Each row is a point. The window is the flat piece filled in between its corners: a triangle in 3 columns, a solid with four corners in 4, and so on. A path goes straight from each point to the next, and from the last back to the first. List the points from which the path goes on through the window.

Window, 4 rows:
[[-0.50  0.14 -0.22 -0.24]
 [-0.07 -0.12 -0.32 -0.72]
 [ 0.03  0.07  0.32 -0.03]
 [ 0.92  0.45  0.04  1.14]]
Path:
(1): [ 0.18 -0.20 -0.38  0.25]
(2): [ 0.49  0.61 -0.18  0.16]
(3): [-0.26  0.69 -0.07 -0.66]
(4): [-0.24 -0.16 -0.21 -0.21]
(5): [-0.45 -0.70 -0.42 -0.51]
(6): [-0.53  0.23 -0.18 -0.76]
(7): [0.58 0.82 0.25 0.28]
(8): [0.50 0.09 0.12 0.90]
(9): [-0.47 -0.13 -0.20 -0.12]
(10): [-0.12  0.71 -0.09 -0.42]
(11): [-0.33  0.54 -0.13 -0.33]
(12): [-0.38 -0.47 -0.16  0.09]
(13): [-0.35 -0.49  0.01 -0.51]
(14): [-0.31  0.28 -0.09 -0.44]
(15): [0.40 0.55 0.25 0.33]
(16): [ 0.77 -0.52 -0.06  0.94]
Through the window after points: 3, 9, 11

Window:
[[ 0.08  1.05  0.38 -0.51]
 [ 0.65  0.20 -0.34  0.06]
 [-0.87  0.48 -0.33  0.15]
 [-0.20 -0.44  0.14 -0.16]]
Path:
(1): [-0.21 -0.04  0.33  0.41]
(2): [-0.41 -0.26 -0.71 -0.24]
(3): [-0.63  0.47 -0.43 -0.26]
(4): [-0.47  0.55  0.19  0.22]
(5): [-0.22 -0.07  0.17  0.50]
(6): [-0.23  0.03 -0.49 -0.18]
(7): [ 0.69  0.20 -0.38 -0.35]
(8): [0.91 0.21 0.16 0.38]
(9): [-0.25  0.34 -0.09  0.64]
(10): [-0.18  0.34 -0.45 -0.76]
(11): [-0.20  0.49 -0.14 -0.82]
(12): [0.14 0.93 0.30 0.36]
Through the window after points: 3, 9, 11

Window:
[[-0.67  0.46  0.38 -0.70  0.26 -0.45]
 [ 0.07 -0.40 -0.45 -0.50  0.17 -0.23]
 [ 0.03 -0.39  0.73 -0.07  0.14 -0.48]
 [-0.41  0.84  0.01  0.03  0.44 -0.04]
 [ 0.41  0.00 -0.35  0.90 -0.93 -0.33]
 [ 0.68 -0.52  0.19 -0.12 -0.60 -0.01]]
Path:
(1): [-0.72  0.05  0.06 -0.41  0.15  0.27]
(2): [-0.21 -0.47 -0.14  0.18 -0.48  0.22]
(3): [ 0.60 -0.31 -0.14 -0.08 -0.33 -0.54]
(4): [ 0.75 -0.32  0.21 -0.10  0.21 -0.76]
(5): [-0.20 -0.72  0.06 -0.43 -0.74  0.24]
(6): [-0.58 -0.67  0.07 -0.66  0.17  0.19]
(7): [ 0.30  0.52 -0.11 -0.73  0.52 -0.76]
(8): [ 0.43  0.38  0.28 -0.11  0.49 -0.65]
(9): [-0.43 -0.21  0.24 -0.09 -0.08  0.00]
(10): [-0.03 -0.56  0.13  0.15 -0.32  0.17]
(11): [ 0.63 -0.07  0.42 -0.35 -0.12 -0.56]
(12): [ 0.72 -0.32  0.30 -0.21 -0.27 -0.86]
(13): [-0.44 -0.46  0.33  0.30 -0.15  0.28]
(14): [-0.55 -0.48  0.36 -0.50 -0.01  0.21]
(15): [ 0.44  0.48  0.24 -0.01  0.04 -0.85]
(16): [-0.01  0.48  0.63 -0.60  0.08 -1.13]
Through the window after points: 8, 10, 14, 16

Window, 6 rows:
[[-0.35  0.90 -0.07 -0.64 -0.64  0.64]
 [ 0.61 -0.65 -0.64 -0.51  0.15 -0.71]
 [-0.12 -0.33 -0.80  0.00  0.17 -0.47]
 [-0.59  0.57  0.35 -0.87 -0.26 -0.04]
 [-0.34  0.20  0.37 -0.40 -0.81  0.06]
 [ 0.37 -0.52 -0.37  0.00  0.55 -0.12]]
Path:
(1): [-0.28  0.57  0.34 -0.37 -0.47 -0.14]
(2): [-0.01 -0.04 -0.61  0.01  0.17 -0.54]
(3): [-0.45 -0.82 -0.78 -0.44 -0.13  0.09]
(4): [-0.61 -0.42 -0.41 -0.67 -0.01  0.44]
(5): [ 0.23  0.30  0.13 -0.04 -0.36 -0.41]
(6): [ 0.09  0.40 -0.06 -0.23 -0.05 -0.42]
(7): [-0.27  0.01 -0.02 -0.65 -0.06  0.16]
(8): [-0.51  0.08  0.13 -0.85 -0.37  0.10]
Through the window after points: 2, 4, 6, 8

Window (8 x 8):
[[ 0.66 -0.73 -0.34 -0.21 -0.38  0.29  0.36  0.14]
 [-0.03 -0.09  1.12  0.17 -0.40  0.59 -0.46  0.27]
 [-0.08 -1.22 -0.09 -0.21 -0.21  0.23 -0.10 -0.83]
 [-0.15 -0.73  0.53 -0.29  0.52  0.71 -0.07  0.45]
 [ 0.05  0.26 -0.72  0.61 -1.06  0.43 -0.29  0.26]
 [ 0.94 -0.93  0.17  0.53  0.04  0.42 -0.87  0.30]
 [-0.16 -0.34 -0.18  0.51  0.66 -0.35 -0.12  0.10]
 [ 0.47 -0.01  0.27 -0.93 -0.71 -0.05 -0.37  0.29]]
Path:
(1): [-0.26 -0.97  0.10 -0.02 -0.39 -0.32 -0.25  0.40]
(2): [ 0.05 -0.53  0.30 -0.01 -0.50  0.10 -0.28  0.40]
(3): [ 0.56 -0.10  0.48 -0.25  0.21  0.89  0.07 -0.20]
(4): [ 0.10 -0.47 -0.12 -0.13 -0.09  0.36  0.08 -0.36]
(5): [-0.15 -0.72 -0.08 -0.05 -0.30  0.13  0.01  0.16]
(6): [ 0.25 -0.74 -0.06 -0.68 -1.41 -0.30 -0.21  0.63]
(7): [ 0.51 -0.02  0.13 -0.22 -0.38  0.79 -0.23 -0.02]
(8): [ 0.60 -0.45 -0.18 -0.36 -0.03  0.57 -0.10 -0.13]
(9): [-0.06 -1.07  0.08  0.13 -0.35 -0.20 -0.05  0.40]
(10): [ 0.15 -0.38  0.01  0.15 -0.27  0.11 -0.13  0.52]
(11): [ 0.39 -0.02 -0.06  0.18  0.10  0.38 -0.42 -0.03]
(12): [ 0.55  0.01 -0.22  0.18 -0.08  0.07 -0.32 -0.42]
Through the window after points: 2

Window:
[[-0.32  0.38 -0.18 -0.05  0.45 -0.10  0.32 -1.23  0.56]
 [ 0.74 -0.32  0.52  0.21 -0.78  0.39  0.12 -0.41  0.30]
 [ 0.42  0.51 -0.07 -0.34  0.18  0.01  0.61 -0.16 -0.38]
 [ 0.09 -0.28 -0.16  0.15  0.25 -0.80  0.16 -0.92  0.07]
 [-0.38 -0.16 -0.58 -0.24 -0.13 -0.11  0.62 -0.26  0.14]
 [-0.02 -0.40  0.34 -0.64  0.30 -0.12  0.24 -0.54  0.30]
 [-0.26 -0.27  0.79  0.61 -0.85  0.72 -0.85  0.20 -0.98]
 [-0.12  0.25 -0.03 -0.50 -0.90  0.05 -0.66 -0.06 -0.59]
 [ 0.01  0.56  0.20  0.02 -0.80  0.28 -0.99  1.42 -0.50]]
Path:
(1): [-0.54  0.33  0.85 -0.14 -0.13 -0.18  0.63  0.00  0.27]
(2): [-0.09 -0.04 -0.57 -0.34  0.17 -0.17  0.04 -0.46 -0.19]
(3): [ 0.51  0.00 -0.13  0.12  0.14  0.51 -0.31  0.17 -0.13]
(4): [-0.65  0.42  0.24 -0.11 -0.78 -0.38  0.37 -0.37 -0.55]
(5): [-0.08  0.28  0.66 -0.34 -0.22 -0.16  0.20  0.02 -0.30]
(6): [ 0.00 -0.86 -0.09  0.26 -0.15  0.69 -0.62 -0.57 -0.15]
(7): [ 0.08  0.23 -0.24 -0.26  0.40  0.02 -0.11 -0.48  0.09]
(8): [-0.64 -0.03  0.42  0.15 -0.63 -0.23  0.59 -0.66  0.41]
(9): [-0.28  0.25  0.30 -0.01 -0.67 -0.56  0.15 -0.39  0.15]
(10): [ 0.18 -0.12 -0.48 -0.09  0.69  0.39 -0.12 -0.35 -0.03]
(11): [ 0.32 -0.10 -0.50  0.19  0.27  0.60 -0.51 -0.82 -0.21]
(12): [-0.16  0.16  0.84 -0.03 -0.60 -0.48  0.08 -0.08 -0.14]
Through the window after points: 5, 7, 9

Window, 9 rows:
[[-0.56 -0.62 -0.14 -0.03 -0.27 -0.50  1.08  0.49 -0.10]
 [-0.59 -0.61  0.47 -0.06 -0.67 -0.65  0.12  0.96 -0.71]
 [-0.11  0.24 -0.15  0.52 -0.57  0.23 -0.20 -0.51  0.53]
 [ 0.38  0.31 -0.43  0.23  0.25  0.15 -0.19  0.07  1.05]
 [ 0.37 -0.33  0.42  0.92  0.06  0.25  0.07 -0.08  0.68]
 [ 0.08  0.89 -0.08  0.65  0.40 -0.30  0.29 -0.28  0.69]
 [ 0.39  0.84  0.22 -0.19  0.08  0.59  0.03 -0.62  0.49]
 [ 0.35  0.12 -0.42 -0.35 -0.55 -0.33  0.33  0.02 -1.37]
 [-0.28 -0.83  0.23 -0.17 -0.24 -0.84  0.06 -0.05 -0.32]]
Path:
(1): [ 0.48 -0.35  0.39 -0.26 -0.96 -0.75  0.47  0.03  0.18]
(2): [ 0.33  0.01 -0.03  0.24 -0.35 -0.36  0.40  0.13  0.43]
(3): [-0.24  0.03 -0.37  0.42  0.17 -0.19 -0.11 -0.04 -0.17]
(4): [-0.16  0.63 -0.26 -0.02  0.61  1.00 -0.05 -0.64  0.01]
(5): [ 0.31  0.42  0.19 -0.02 -0.21  0.08  0.13 -0.26  0.49]
(6): [ 0.36  0.00 -0.18 -0.22 -0.75 -0.90  0.68  0.13 -0.03]
(7): [-0.10  0.00 -0.18 -0.01 -0.08  0.10  0.26  0.01 -0.75]
(8): [-0.35 -0.36 -0.05  0.00 -0.31  0.02  0.16  0.28 -0.40]
Through the window after points: 4, 6

Window, 11 rows:
[[ 1.23 -0.12  0.35 -0.64 -0.65  0.22 -0.38  0.17 -0.33  0.87 -0.11]
 [-0.85 -0.30 -0.63 -0.46 -0.88 -0.08 -0.51  0.65 -0.49  0.19 -0.09]
 [ 0.67  1.48  0.16  0.27  0.57  0.08  0.26  0.98 -0.52 -0.23 -0.48]
 [-0.21 -0.11 -1.27 -0.10 -0.52 -0.04 -0.31 -0.75 -0.30 -0.82 -0.73]
 [ 0.31  0.42 -0.10 -0.27 -0.13 -0.03 -0.80  0.58  0.06  0.02  0.59]
 [-0.41 -0.16 -0.08  0.31  0.63 -0.62  0.06 -0.34 -0.70 -0.34  0.03]
 [ 0.50  0.42 -0.49 -0.07  0.41  0.97 -0.37 -1.17 -0.26 -0.03 -0.53]
 [ 0.09 -0.02 -0.47  0.22  0.67  0.28 -0.13 -0.21  0.10 -0.44 -0.67]
 [-0.39  0.39  0.12  0.43 -0.21 -0.95  0.22 -0.19  0.41  0.47  0.45]
 [ 0.02 -0.01 -0.24  0.90  0.61 -0.95 -0.02  0.33 -0.66  0.58  0.20]
 [-0.32  0.44  0.09  1.14  0.20 -0.28 -0.05  0.58 -0.34 -0.51  0.16]]
Path:
(1): [ 0.06  0.35 -0.62 -0.03  0.05  0.10  0.67  0.30 -0.47 -0.30  0.25]
(2): [ 0.06 -0.10 -0.75  0.40  0.38  0.18  0.73 -0.24 -0.26 -0.18  0.37]
(3): [-0.01  0.31 -0.04  0.04  0.14 -0.23 -0.76 -0.30 -0.15 -0.07 -0.67]
(4): [-0.53  0.37  0.10  0.44  0.35 -0.61 -0.61 -0.06 -0.43 -0.26 -0.37]
(5): [-0.10 -0.06 -0.88  0.45  0.25  0.17  0.78  0.14 -0.11 -0.27  0.45]
(6): [ 0.13  0.24 -0.13  0.27 -0.05 -0.02  0.44  0.32 -0.25  0.09  0.64]
(7): [ 0.04  0.36  0.03  0.07 -0.19 -0.47 -0.51  0.06 -0.22  0.20 -0.18]
(8): [-0.06  0.18 -0.09  0.46  0.29 -0.50 -0.37  0.18 -0.27  0.02 -0.41]
(9): [-0.06 -0.04 -0.64  0.22  0.33  0.25  0.46  0.03 -0.42 -0.12  0.50]
(10): [-0.07  0.09 -0.70  0.42  0.20 -0.03  0.49  0.17 -0.34  0.08  0.66]
(11): [-0.01  0.29  0.37  0.33  0.24 -0.41 -0.75  0.04 -0.37 -0.29 -0.46]
(12): [-0.09  0.28 -0.02  0.31  0.20 -0.31 -0.55  0.17 -0.43  0.06 -0.40]
Through the window after points: 2, 8, 10, 12

Window, 11 rows:
[[ 0.39  1.25  0.72 -0.39 -0.33 -0.78  0.53 -0.62 -0.24 -0.08 -0.43]
 [-0.33 -1.41 -0.25 -0.29  0.15  0.30  0.10 -0.34  0.55  0.58  0.27]
 [-0.15  0.46 -0.35 -0.32  0.24 -1.66  0.24  0.09  0.15  0.23  0.43]
 [-0.55 -0.12 -0.53 -0.14 -0.43 -0.39 -0.18  0.38  0.24 -0.84 -0.03]
 [ 0.09  0.10  0.90 -0.35 -0.36 -0.10 -0.09 -0.52  0.77  0.14  0.67]
 [ 0.20  0.00  0.14 -0.50  0.00  0.42  0.24  0.85  0.22 -0.08 -0.18]
 [-0.70  1.11  0.11 -0.20 -0.06  0.11  0.95  0.43  0.07  0.38 -0.28]
 [-0.65 -0.03 -0.07 -0.11  0.92 -0.79  0.16  0.55  0.16 -0.50 -0.25]
 [-0.43  0.75 -0.08 -1.03 -0.10 -0.14 -0.15  0.01  0.35 -0.08 -0.19]
 [ 0.16  0.62  0.33  0.68  0.06 -0.25 -0.13 -0.17  0.16  1.00 -0.65]
 [-0.73 -0.58 -1.56  0.20  1.21  0.02  0.02  0.44  0.00 -0.19  0.63]]
Path:
(1): [ 0.04  0.62  0.01  0.09 -0.07 -0.34  0.25 -0.14  0.49 -0.43 -0.41]
(2): [-0.03  0.28  0.09 -0.16  0.32 -0.21  0.18  0.10  0.67  0.37 -0.05]
(3): [-0.20 -0.04  0.16 -0.32 -0.04 -0.22  0.19 -0.01 -0.39  0.06  0.19]
(4): [-0.66 -0.26  0.40 -0.67  0.26 -0.23 -0.49  0.55 -0.45  0.07  0.26]
(5): [-0.26 -0.02 -0.12 -0.07  0.17 -0.12  0.32  0.00  0.55 -0.13 -0.11]
(6): [-0.30 -0.10 -0.48  0.06  0.29  0.19  0.78  0.60  0.92 -0.28 -0.20]
(7): [-0.62  0.05 -0.45 -0.15  0.57 -0.28  0.07  0.17 -0.15  0.13  0.23]
(8): [-0.82  0.02  0.33 -0.25  0.40 -0.57  0.01  0.48 -0.13  0.12  0.29]
(9): [ 0.35  0.25 -0.70 -0.16  0.19 -0.47  0.46 -0.32  0.68 -0.16 -0.20]
(10): [-0.32  0.69 -0.21  0.17  0.00 -0.29  0.42 -0.23  0.93  0.07  0.00]
(11): [-0.28 -0.10  0.01 -0.29  0.17 -0.35 -0.18  0.11 -0.27  0.21  0.04]
(12): [-0.71  0.33  0.84 -0.47 -0.85 -0.20 -0.15 -0.06 -0.26 -0.16  0.04]
(13): [ 0.09  0.36 -0.27 -0.23  0.14 -0.55  0.29  0.08  0.61  0.04 -0.20]
(14): [ 0.47  0.06 -0.20 -0.22 -0.27 -0.24  0.65 -0.63  1.20  0.46 -0.15]
(15): [-0.69  0.47  0.20 -0.31  0.07 -0.15 -0.10  0.40 -0.33 -0.02  0.33]
(16): [ 0.03  0.67  0.58 -0.58 -0.17 -0.61  0.30 -0.17 -0.53  0.47 -0.07]
Through the window after points: 6, 8, 16

Window (12 x 12):
[[ 0.11 -0.27  0.33 -0.72  0.10  0.87  0.41 -0.36  0.43  0.25 -0.38  0.35]
 [ 0.79  0.40 -0.94 -1.40  0.39  0.47 -0.61  0.07 -0.57 -0.37  0.53  0.40]
 [ 0.57  0.12 -0.48  0.65  0.13  0.91  0.82 -0.24 -0.17  0.07 -0.54  0.05]
 [ 0.35  0.86  0.48  0.23  0.26 -0.06 -0.50 -0.72 -0.57 -0.07 -0.48 -0.63]
 [-0.87 -0.10  0.25  0.53  0.34 -0.20 -0.34 -0.90 -0.23  0.92  0.80 -0.02]
 [ 0.35 -0.15 -0.15 -0.23 -0.39  0.18 -0.40  0.15 -0.20 -0.03 -0.39  0.36]
 [-1.01 -0.11  0.21  0.51 -0.67  0.16  0.23 -0.91 -0.11 -0.81  0.26  0.16]
 [-1.22  0.56  1.05  1.02 -0.19  0.31  0.23 -0.22 -0.19  0.00 -0.31 -0.26]
 [-0.42  0.14 -0.50 -0.16  0.49 -0.79  0.49  0.03  0.74 -0.48  0.42 -0.09]
 [-0.54 -0.04  0.63  0.00  0.63 -0.29 -0.44 -0.21 -0.52 -0.66 -0.43  0.14]
 [ 0.17  0.00  0.34  0.54 -0.36  0.17  0.52 -0.17  0.00 -0.97  0.66  0.26]
 [-0.16 -0.73  0.04 -0.16  0.12  1.18 -0.58  0.17  0.82 -0.40 -0.49  0.31]]
Path:
(1): [-0.22  0.48  0.12  0.27  0.13  0.07  0.09 -0.24  0.29  0.01 -0.03  0.74]
(2): [-0.14 -0.15 -0.04  0.22  0.05  0.33  0.30 -0.20 -0.16 -0.13 -0.13 -0.43]
(3): [ 0.02 -0.39 -0.37 -0.19 -0.05  0.84  0.44 -0.28 -0.46 -0.20 -0.19 -0.76]
(4): [-0.05  0.19  0.55  0.33  0.04  0.30 -0.40 -0.26  0.21 -0.39 -0.14  0.64]
(5): [-0.41  0.21  0.35  0.39  0.00  0.16 -0.10 -0.22  0.08  0.10 -0.23  0.33]
(6): [-0.63  0.08  0.44  0.34 -0.25  0.28  0.03 -0.25 -0.58 -0.11  0.13 -0.57]
(7): [ 0.28 -0.33 -0.05 -0.56  0.00  0.53  0.02  0.04 -0.25 -0.40  0.13 -0.41]
(8): [-0.07  0.82 -0.30  0.16  0.49  0.14 -0.40 -0.39 -0.18 -0.20 -0.10  1.02]
(9): [ 0.23  0.43 -0.22 -0.27  0.53  0.31 -0.21 -0.38  0.30 -0.14 -0.26  1.04]
(10): [-0.28 -0.50  0.46 -0.13 -0.20  0.35  0.14 -0.04 -0.49 -0.32  0.06 -0.67]
(11): [-0.31 -0.19  0.10 -0.08 -0.02  0.24  0.04 -0.01 -0.16 -0.22  0.15 -0.23]
(12): [ 0.05  0.42 -0.13  0.24  0.26 -0.02 -0.17 -0.72  0.28 -0.79 -0.44  1.03]
Through the window after points: 1, 5, 7, 9, 11

Window:
[[-0.21 -0.13 -0.04  0.64  0.90 -0.23 -0.17  0.56 -0.37 -0.26  0.19  0.39]
 [-0.09 -0.70  0.30  0.23 -0.18  0.60 -0.05 -0.04  0.12 -1.13  0.04 -0.27]
 [ 1.50  0.36  0.12  1.00 -0.99  0.10  0.46 -0.13  0.34 -0.02  0.05  0.29]
 [-0.26 -0.50 -0.03 -0.17  0.14  0.76  0.00  0.76 -1.19 -0.30  0.62  0.63]
 [-0.41  0.02 -0.07 -0.42  0.34 -0.83  0.87  0.06  0.61 -0.12  0.09 -0.17]
 [-0.04 -0.35  0.32  0.91 -0.03  0.27  0.34  0.17 -0.20  0.10  0.72  0.14]
 [ 1.18  0.71  0.05  0.67 -0.80  0.25 -0.05 -0.94 -0.31  0.69  0.49  0.10]
 [ 0.08 -0.80 -0.75  0.65  0.97 -0.05  0.74  0.47 -0.33 -0.43  0.35 -0.10]
 [-0.21 -0.55 -0.30  0.12  0.26  0.69 -0.12  0.67 -0.22  0.25  0.21  0.06]
 [-0.52  0.03 -0.50 -0.01 -1.07  0.10  0.39  0.30 -0.04 -0.62  0.06 -0.83]
 [-0.62 -0.61  0.57 -0.56 -1.04 -0.74 -0.11 -0.37 -0.20  0.14 -0.43 -0.45]
 [-0.01 -0.02  0.31  0.58  0.03  0.59  0.36 -0.09 -0.54  0.05 -0.29  0.48]]
Path:
(1): [-0.43 -0.33 -0.54  0.26 -0.75  0.06  0.64 -0.35 -0.02 -0.40  0.22  0.61]
(2): [-0.10 -0.39 -0.26  0.22 -0.38  0.19  0.21 -0.09 -0.08 -0.30  0.06  0.02]
(3): [ 0.04 -0.12  0.22  0.18 -0.09  0.08  0.23  0.15 -0.08 -0.43  0.22 -0.39]
(4): [ 0.23 -0.19  0.50  0.45  0.35  0.24  0.23  0.50 -0.27 -0.07  0.27 -0.26]
(5): [-0.40 -0.28 -0.45  0.65 -0.15 -0.06  0.04 -0.07 -0.21 -0.23  0.37  0.57]
(6): [-0.30 -0.75 -0.56  0.43 -0.32  0.06  0.25  0.09  0.24 -0.30  0.28  0.55]
(7): [ 0.08 -0.21  0.36  0.02  0.09  0.44  0.12  0.28 -0.47 -0.49  0.19 -0.19]
(8): [ 0.52 -0.16  0.38  0.27 -0.23  0.21  0.10 -0.01 -0.23  0.12  0.01 -0.53]
Through the window after points: 2, 4, 6

Window:
[[-1.22 -0.08 -0.51  0.03 -0.67  0.28 -0.10  0.00 -0.25 -0.40  0.17 -0.33
   0.02 -0.55]
 [ 0.18 -0.57 -0.05  0.25  0.29  0.02  0.67 -1.10 -0.28  0.60  0.40  0.07
  -0.13 -0.40]
 [ 0.11 -0.22 -0.34  0.07 -1.26 -0.28 -0.23  0.11 -0.33  0.12  0.83 -0.89
  -0.03  0.22]
 [ 0.06 -0.25 -0.15  0.18  0.38 -0.19  0.94 -0.05 -0.48 -0.73 -0.43  0.50
   0.14  0.03]
 [-0.77 -0.20  0.70 -0.15 -1.07 -0.08  0.09  0.30 -0.39  0.03 -0.16  0.12
  -0.25  0.40]
 [-1.03 -0.21 -0.13 -0.26 -0.88 -0.07  0.53  0.00 -0.03 -0.04 -0.28 -0.91
  -0.94 -1.68]
 [-0.07  0.76 -0.09  0.58 -0.12 -0.56 -0.35 -0.24 -0.70 -0.27 -0.10 -0.12
  -0.41  0.01]
 [-0.27  0.04 -0.20  0.25  0.37  0.30  0.13  0.66 -1.08  0.58  0.20  0.02
   0.11 -0.85]
 [ 0.07 -0.90 -0.03  0.36  0.14 -0.39 -0.39 -0.60  0.18 -0.90  0.48  0.42
  -0.49 -0.06]
 [ 0.06 -0.28  0.21 -0.10  0.04  0.08  0.23 -0.03  0.28 -0.28 -0.94  0.12
   0.22  0.42]
 [-0.71  0.69  0.89 -1.16  0.37 -0.09  0.22  0.34 -0.51  0.41 -0.25 -0.16
   0.57  0.74]
 [-0.86  0.15 -0.21 -0.54  0.46  0.65  0.89  0.44  0.13  0.25 -0.21 -1.18
  -0.30  0.88]
 [-0.69  0.73  0.84  0.20 -0.64 -0.17  0.49  0.84  0.52  0.10  0.08  0.46
  -0.31 -0.52]
 [ 0.23  0.11  0.36 -0.42 -0.58  0.76  0.45 -0.24 -0.46 -0.57 -0.05  0.27
  -0.17  0.53]]
Path:
(1): [-0.39  0.00  0.40  0.21 -0.14  0.21 -0.04  0.11 -0.17  0.15  0.02 -0.40
  0.12  0.10]
(2): [-0.42  0.25 -0.36 -1.15  0.02 -0.46  0.55 -0.32 -0.48 -0.24  0.12  0.46
 -0.63 -0.02]
(3): [-0.31  0.17 -0.54 -1.04 -0.77 -0.39  0.23  0.44 -0.44  0.00 -0.24  0.52
 -0.60 -0.14]
(4): [-0.21 -0.24  0.39  0.45 -0.19  0.47  0.27 -0.28 -0.21 -0.26  0.24 -0.62
 -0.05 -0.20]
(5): [-0.74  0.70  0.98  0.58 -0.05  0.09 -0.11  0.10 -0.23 -0.60  0.02 -0.40
  0.34 -0.35]
(6): [-0.19 -0.38 -0.35 -0.32 -0.22 -0.22  0.47  0.18  0.00  0.27 -0.30  0.13
 -0.37  0.15]
(7): [-0.20 -0.15 -0.37 -0.56 -0.15  0.10  0.56  0.33 -0.33  0.29  0.03  0.11
 -0.32 -0.14]
(8): [-0.42  0.29  0.53  0.38 -0.17  0.08  0.14  0.00  0.00 -0.36  0.01 -0.32
 -0.02 -0.07]
(9): [-0.24  0.02  0.31  0.25 -0.22  0.08  0.31 -0.17 -0.41 -0.13  0.23 -0.41
 -0.28 -0.54]
(10): [-0.33 -0.27 -0.39  0.07 -0.45 -0.15  0.28 -0.07 -0.11  0.09 -0.06  0.10
 -0.30 -0.25]
(11): [ 0.08 -0.28 -0.81 -0.54 -0.52  0.40  0.17 -0.08 -0.37  0.36  0.12  0.54
 -0.80 -0.29]
(12): [-0.37  0.00  0.57  0.23 -0.19 -0.27  0.21 -0.15  0.10 -0.59 -0.10 -0.30
  0.06  0.25]
Through the window after points: 3
